Each wall is flat, endless, passes through zero and stands at right angles to its row. A trip goes straight from one point to another. Which walls does it cross, in order?

Walls:
(1): 3	-11
(2): 6	-6
(3): 54	2
(4): 15	7
(5): 15	13
(6): 25	-23
Trips:
-95	-36 to -16	-19 => 2, 6
7	-31 to 15	-2 => 4, 5

Walls:
(1): 7	-5	-1	33	48	24	18	48	-8
(2): -2	47	74	-25	31	23	-21	36	26
(3): 1	30	-32	-12	53	-77	-42	-36	37
(4): 10	-24	-29	-28	-54	-95	59	-72	-32
(5): -27	19	23	-12	-22	-5	-40	-66	-17
(6): 30	-19	52	9	-27	3	-10	-9	11
Trips:
27	25	-16	-3	-27	-41	-55	-7	-3 to 27	67	3	-28	10	-8	-2	7	-6 => 2, 6, 4
-13	-8	19	-13	-36	30	-15	-38	-30 to 36	6	36	-65	-16	-37	-23	-17	2 => 2, 3
-39	0	14	-15	9	31	-38	-25	34 to -32	-15	4	-13	-13	-49	-48	-11	-10 => 4, 2
-11	-6	-58	-26	-8	3	27	9	17 to -36	-11	8	19	36	8	-12	-11	20 => 1, 4, 2, 5
22	-35	19	-26	16	-63	-25	-28	-30 to 11	-49	3	-40	-61	-2	16	-10	-44 => 3

Walls:
(1): 4	-2	9	-14	-10	1	-27	29	15	-23	26	29	-14	-13	-95	-55	-10	6	-67	-2
(2): 8	-28	27	64	8	-3	-45	26	-28	28	-53	-6	-21	8	-3	-56	28	21	24	-5
(3): 12	17	-23	34	18	35	-56	15	31	-17	17	58	-41	-37	-4	41	-5	16	-9	28
(4): -10	-24	-23	-18	1	-18	33	0	-26	25	31	-6	25	-39	0	17	12	-4	-31	-24
(5): -8	13	11	-6	-15	-4	31	19	37	-30	-7	-19	-18	44	15	12	75	-32	42	9
Trips:
18	-26	41	-28	1	-38	-10	69	-4	6	-10	-21	10	30	-14	-38	-38	-13	2	-2 to -16	-13	-1	-43	7	44	13	18	-4	12	0	7	-5	16	35	-17	-12	17	-11	-27 => 4, 2, 1
39	58	16	-17	-55	43	-19	24	14	-7	-4	-25	5	10	-3	5	22	-30	-5	14 to -13	35	19	5	-24	9	-23	-27	-41	-16	23	-8	-14	-34	30	-12	9	-24	-8	-6 => 1, 5, 4
5	10	-61	18	-3	50	-55	25	-20	14	-16	23	-64	30	-19	-7	24	45	5	7 to 56	-8	-14	7	18	-39	-32	-2	51	-31	45	-23	-15	33	46	48	29	-30	0	7 => 5, 1, 2
-31	16	12	-30	23	-48	13	-36	16	-47	-9	10	-24	-22	49	-47	-1	-6	5	36 to -34	25	-4	-10	2	-40	8	-21	6	-34	-5	-52	-50	17	-38	2	-3	-24	-1	41 => 1
-46	-4	17	10	-18	27	-3	-18	37	29	-44	12	-31	-1	-10	22	52	-38	-39	12 to -36	-5	-23	-1	-20	41	12	-27	-31	-14	-24	-9	56	-18	-6	8	42	-39	-5	58 => 1, 4, 2, 3
14	1	1	19	8	-27	-46	20	-8	0	-10	-9	-54	-12	13	-6	22	-12	31	19 to -11	-5	-4	20	-12	-17	-15	-8	15	-30	-13	-56	38	-18	1	17	-40	50	19	-58 => 5, 3, 4

Walls:
(1): -20	19	-4	-24	-50	41	12	15	-20	20	-54	-42	60	-28	-7	32	37	4	-5	31	-34	-2	-2	-10	9	-1	-20	0	-49	-29	-1	28	-66	44	20	-1	-10	0	11	25	-2	-27	-2	-11	8	20	-11	69
(2): -23	35	-3	-5	-33	-15	-26	-21	7	-11	45	-21	-9	16	30	-31	14	13	46	-35	-10	-2	-56	27	-42	-34	-20	6	39	18	9	11	41	-33	4	15	-24	22	10	-62	23	-2	-9	6	4	-56	19	-17
(3): 1	67	37	41	11	2	-25	-10	51	20	-40	-21	-18	0	25	-8	-11	0	3	-1	25	-43	15	-4	21	5	-29	-24	-13	2	24	1	-5	31	-2	-9	11	25	56	13	-7	-30	15	20	11	-1	-3	25
(4): -2	5	-17	-15	40	5	48	-28	20	28	4	17	7	34	10	12	14	34	44	24	-4	12	-23	-55	-19	6	18	-12	-32	28	-42	-8	-21	14	0	-21	26	-17	-35	14	34	9	57	18	27	-16	-30	4
(5): -31	-23	8	2	-18	48	-15	5	-17	3	-30	54	20	-49	14	-30	28	-1	16	-1	-3	-38	-13	16	-2	-39	3	-19	-14	33	31	43	0	-13	-65	-33	22	-16	-17	0	-9	-16	-30	-7	-31	38	-61	-12
(6): 0	-20	-51	19	-1	12	-7	37	4	-30	9	45	-15	23	27	10	-22	-20	-25	-15	27	28	16	38	25	-69	19	-10	-12	16	-18	8	6	34	2	-28	-55	-6	46	18	8	29	-22	8	4	-3	26	-15
(7): 38	-16	37	28	-34	14	-25	0	42	-16	-18	-6	-3	21	-5	5	-33	5	14	11	-36	3	19	17	5	4	-44	-15	4	31	-23	20	-1	17	14	21	31	-54	-27	21	19	11	-3	-8	24	-2	10	12
Trips:
-25	0	8	19	43	32	-21	31	63	-22	5	-8	-32	-39	21	36	14	-15	-3	-22	-45	-45	16	-25	-11	0	-4	-26	-12	4	5	19	17	-13	50	-2	-21	31	2	-23	-3	31	19	-28	23	17	-23	-10 to 13	17	-16	64	37	24	23	3	-49	-6	19	-7	7	14	26	7	26	28	0	20	27	-14	4	-43	-25	-8	14	30	13	-4	-12	-17	-6	-3	50	9	-2	4	-13	1	19	-20	8	35	2	-19	-12	-14 => 4, 5, 7, 6, 3
2	-2	-6	8	-52	15	16	7	7	-2	8	6	-31	12	8	-21	-30	2	37	-32	-21	-12	32	-32	19	-5	46	14	0	-19	75	35	-30	-34	-3	-5	-4	42	8	23	-30	1	7	-21	-19	12	-18	6 to 6	1	32	9	0	3	-17	13	3	26	15	-27	26	25	23	-84	-22	70	22	24	14	11	-12	35	25	-25	-9	-23	9	2	-62	-29	17	20	-21	-19	7	-3	29	39	-3	15	-21	17	21	24	20	-18 => 6, 1, 2, 7, 4, 5
-21	22	-11	-16	-20	-76	-25	38	-8	-27	9	34	25	21	-5	-5	48	-14	-7	-7	-1	13	-17	-25	-18	-4	8	11	29	-27	9	22	1	1	-24	-1	8	57	-49	45	-10	8	18	59	-48	29	-7	-1 to -16	6	-7	10	6	11	-5	-9	18	-12	-31	-31	-16	12	30	7	-29	21	-22	-1	-19	-23	-38	-42	-45	12	-6	-10	-40	44	-57	23	5	30	22	-57	0	34	-23	95	26	28	-12	7	-12	-23	-36	-28 => 4, 2, 1, 6, 3, 7
19	49	1	-38	47	16	1	30	34	20	-20	-5	-6	36	-26	-32	-16	58	11	-1	15	-8	37	-3	-3	30	-5	-18	-29	23	14	14	46	-8	38	0	-45	-40	23	24	-4	48	-11	4	0	-12	-22	18 to 59	23	-3	24	-31	-19	13	24	-25	11	19	-6	-11	-24	12	-11	-44	-6	10	46	-13	-32	-9	0	7	15	14	-26	30	32	-49	-25	45	18	47	-19	6	20	-1	56	-5	6	-51	-21	13	11	-47	-13 => 4
3	-40	-12	31	-8	27	-20	32	-10	0	40	18	11	-54	-27	30	-5	-7	-7	-20	26	-10	-43	-15	-26	11	49	43	-32	-18	42	-19	-34	-17	2	2	-8	29	13	-11	-3	16	8	31	-14	-51	-11	19 to -24	27	16	15	-1	14	16	9	24	6	-10	36	4	-1	-9	-18	20	13	6	-19	-21	-49	-5	22	-17	-34	58	-23	33	18	23	-27	-15	-22	-13	34	-25	-17	-49	18	-4	-6	-8	0	-1	44	4	-18 => 1, 6

Walls:
(1): 14	66	-35	-11	16	-9	18	22	-14	-4	-9	56	3	12	0	36	33	-27	-9	-3	-37	20	18	32	16	-27	-29	-2	-20	22	31	27	31	-24	-17	-6	-17	-35	14	-47	-31	10	14	-37	15	13	13	-16
(2): -10	-17	-47	-25	13	35	-57	24	15	-7	56	10	23	-23	-1	6	-34	-40	-25	7	13	-10	11	-16	-10	-7	-25	1	-1	6	-27	-13	-9	3	40	-50	-23	9	-23	38	22	16	10	-7	-11	27	-68	-12
(3): 5	25	24	12	19	7	27	-10	-29	32	27	27	-39	-23	-4	15	6	-11	71	47	16	26	25	-2	-39	-1	12	-41	20	-1	2	14	7	30	33	-32	6	-41	-30	12	1	52	16	25	-4	7	16	15
(4): 11	9	-52	-5	-23	4	52	6	38	1	15	-27	-1	-44	43	21	29	-2	23	1	44	-12	-13	-13	-6	-21	6	24	-4	18	19	-17	-9	3	-95	5	-27	-16	19	13	-20	-30	-36	-31	32	-36	75	6
(5): -18	-12	-30	-5	-8	-41	1	-7	18	-17	57	2	2	-22	-12	16	-10	4	-40	7	13	-36	-19	-27	-7	8	-7	-39	20	-11	-23	-38	-3	22	7	-33	-16	-18	23	26	-3	-4	16	36	-6	10	-56	15
(6): 22	-58	-5	36	-17	41	8	18	29	14	-21	22	9	-37	5	-7	0	20	-4	-11	36	5	22	-23	-22	-64	42	-30	-3	62	20	36	-46	-14	-32	-40	11	-17	-23	28	17	-11	26	68	26	-8	47	-67
Trips:
-31	-37	-33	-23	-76	0	-13	13	-7	-8	8	4	-47	-54	-25	-15	-62	19	-15	-5	10	-3	44	21	21	-7	11	-8	4	4	-19	29	-14	-16	10	-6	16	10	11	-17	12	10	1	-37	-12	-7	8	37 to 18	-6	-48	6	65	10	-25	27	50	-31	13	-17	7	42	9	16	5	-17	-55	-15	1	9	-73	11	-1	25	-27	34	-34	-16	8	-25	8	14	7	17	32	-23	2	27	66	36	-16	22	55	-11	-2	32 => 6, 4
21	14	27	49	39	4	21	53	-13	49	18	-11	15	1	-23	29	32	-4	-1	-28	1	-27	-31	-8	-33	-4	20	11	33	28	-10	48	27	12	-33	36	52	11	25	16	16	-2	-45	-4	25	18	34	16 to -2	-24	37	-8	-13	5	0	-9	-26	6	-22	-8	-12	-5	-1	43	-50	16	-7	-2	0	27	17	8	13	-2	-13	3	-14	-2	39	-6	-22	-9	56	-21	-20	-1	-2	43	3	8	1	-8	17	-7	8	-16 => 1, 4, 2
22	29	-28	-8	-10	20	-41	18	20	2	9	-21	-32	-4	-6	-12	-14	-3	-37	-2	14	11	35	-36	25	31	-2	-9	8	20	-15	50	7	-34	-19	-20	-78	-1	-46	8	41	-9	-35	1	-16	-13	34	-15 to -40	41	-16	-41	-57	0	-30	-2	22	42	17	28	32	-7	13	-11	-20	7	13	0	-13	-21	-21	-1	-10	86	-40	-17	-63	3	15	-21	15	-4	-17	-8	-11	-16	12	-10	11	-5	-30	34	22	13	21	15 => 5, 6
-3	17	-20	-17	14	-7	11	3	0	28	-12	14	-12	11	-44	42	12	-19	31	-39	13	-9	-19	-8	-43	-25	-15	29	32	38	8	17	-8	17	12	-34	-40	-11	-17	-36	-23	18	-13	16	30	-17	-39	28 to -5	17	-23	-48	7	-43	-27	-65	20	7	30	24	-3	-5	-76	-32	-23	31	-24	-33	-10	6	-30	42	13	-37	-26	21	-21	-28	33	-1	11	9	16	11	4	-2	8	13	-26	-16	-51	-3	14	11	14	-25 => 4, 3, 2
-20	24	40	16	-68	19	23	16	9	-17	-27	29	22	-20	6	-48	-7	14	37	3	25	-5	3	-33	-24	-33	0	30	20	45	12	0	1	15	-42	-12	0	-12	-7	18	4	11	-32	20	-69	28	3	-40 to -14	-41	-14	1	-30	-37	0	-28	-27	-18	-47	-8	-49	-17	32	-23	5	22	-5	66	-7	-43	-3	-27	-2	-35	-13	10	0	-17	25	-3	-34	-4	8	9	8	38	-5	18	-4	-23	22	-18	35	19	33	-46 => 3
-17	9	-18	31	24	6	-27	-29	38	-29	26	8	-16	15	1	3	-38	-42	38	-35	-25	26	-20	-24	16	-50	13	-12	23	-45	46	47	-14	-19	16	-32	-2	-20	-36	1	-19	60	-3	27	-2	30	22	-20 to -48	13	5	2	-16	-21	30	-14	20	-6	-3	15	-11	43	-27	35	2	11	-26	29	13	27	22	-16	10	22	23	40	-38	-22	-29	-10	-28	40	-49	-12	34	18	21	-11	-16	-31	36	-28	29	17	15	-17 => 2, 4, 3, 6, 5
